Each row of a before or after table is a point. One or more steps were done to the points. Then noise was added and the rows were shuffled. The steps act on how far a point lies along the listed directions, d1 being the first. Name the steps. A step turns or swaps two directions, mirrors them in a line or flattens them onto one, adds a multiple of one to another, or multiplies one. Angles are multiples of 10 degrees, from the lower direction toward the higher: turns from -170 to 170, lines from 10 to 170 but not 90. Use the fewest steps. Two steps may share a direction if one is a turn and the other turns, adds or multiplies; they go together, in the order done. Otherwise the lowest direction goes first.
(in the rows, 128 means zero)

Directions:
(1): [100 150 161]
(2): [103  87 135]
(3): [159 115 163]
Before (8 x 3):
[[129  49 114]
 [120 118 166]
 [ 94 105 148]
 [153 127 113]
 [ 78 145  97]
 [119 109 117]
 [ 88 125 143]
 [106  94 117]]
After (8 x 3):
[[151 129 115]
 [126  51 117]
 [ 91 122 138]
 [ 94 131  77]
 [ 93 106 148]
 [113 123 175]
 [122 108 114]
 [110  91 113]]
Steps: add 0.5 times d3 to d1

Directions:
(1): [103 151  92 114 141  86 106 163]
(2): [141  87 131 167 177 112 113 136]
(3): [172 129 141  98 123 130  70 128]
Before (10 x 8):
[[139 139 105 112 133 120 113 139]
 [159 130 133  86 131 111  63 141]
 [168 143 106 105 146  93  63 149]
 [148 153 164 100  79 165 167 100]
 [127  98 140 154 149 126 136 108]
 [ 97 202 101  81  99 126 153 133]
 [206 115 182 140 125 161  48 106]
 [212  85 184 133 182 135  53 126]
 [154 115 128 156 125 151 117 107]
 [169  96 172 142 143 141  84 114]]
After (10 x 8):
[[152 133 143 151 139 127  77 134]
 [119 190 121  85  93 148 156 111]
 [161 128 124 134 141 121 110 125]
 [128 169 135  89  89 132 151 128]
 [143 121 139 110 130 123 105 126]
 [124 104 131 147 153 115 122 120]
 [138 126 110 154 132 132 113 123]
 [165  94 156 148 193 113  89 145]
 [142 132 114 121 128 134 129 126]
 [138 109 147 147 152 115  95 132]]
Steps: multiply d1 by 0; multiply d3 by 0.4

Directions:
(1): [107  96 111 152 125 171 147 131 145 146 161 185]
(2): [ 66 129 105 119 118 111 142  77 131  88 136 120]
(3): [ 89 103 184 142 178 132 150 136 109 133 109 117]
(4): [ 82 183 108 128 123 125 127 151 111 182 114 133]
(5): [111 100 143  82  79 176 121 138 113 136 119 100]
Before (14 x 12):
[[124  98 144 120  90 172 148 144 130 133 141 128]
 [129 123 147 116 131 120 127 128 134  98 133 128]
 [100 144  97 123 104 156 131 167 127 175 135 142]
 [126 132 101 101  97 160 128 134 125 148 149 149]
 [ 89  98 100 149 113 144 157 136 139 126 163 171]
 [122 147 159 144 184  77 130 139 120 141 111 107]
 [121 115 130 112  66 187 123 140 142 141 136 147]
 [163 153 104 174 202  63 152  89 159  70 155 141]
 [105 117 107 102  79 162 132 131 135 146 144 145]
 [ 98 148  88 121 102 135 125 136 122 171 116 132]
 [134 172 173 178 211  34 131 118 129 109  94  60]
 [171 151  89 181 147 114 125 120 175 118 173 195]
 [121 168 109  91 101 136 110 143 113 128 125 116]
 [110 127  89 175 140  82 144  83 154  96 155 156]]
After (14 x 12):
[[135 124 145 114 130 119 123 127 137  97 133 127]
 [161 145 107 183 165 116 132 122 171 119 167 192]
 [118 110 140 117  75 190 128 141 136 141 135 145]
 [158 153 106 177 205  63 150  86 162  68 154 139]
 [ 99 116 116 105  87 160 136 136 130 146 140 144]
 [ 92 145  93 123 112 131 125 133 119 171 113 130]
 [111 162 123  91 110 135 115 149 108 126 121 114]
 [115 126 115 108 110 156 132 132 117 146 145 147]
 [ 96 142 100 123 109 156 133 169 122 179 134 141]
 [150 185 144 170 189  35 121 113 134 109 104  66]
 [134 157 139 136 166  79 122 136 126 138 118 113]
 [125  99 142 118  88 171 148 143 127 132 142 124]
 [ 87 100 100 147 113 144 158 133 135 123 162 171]
 [106 125  97 177 147  83 149  85 149  99 155 156]]
Steps: multiply d3 by 0.4
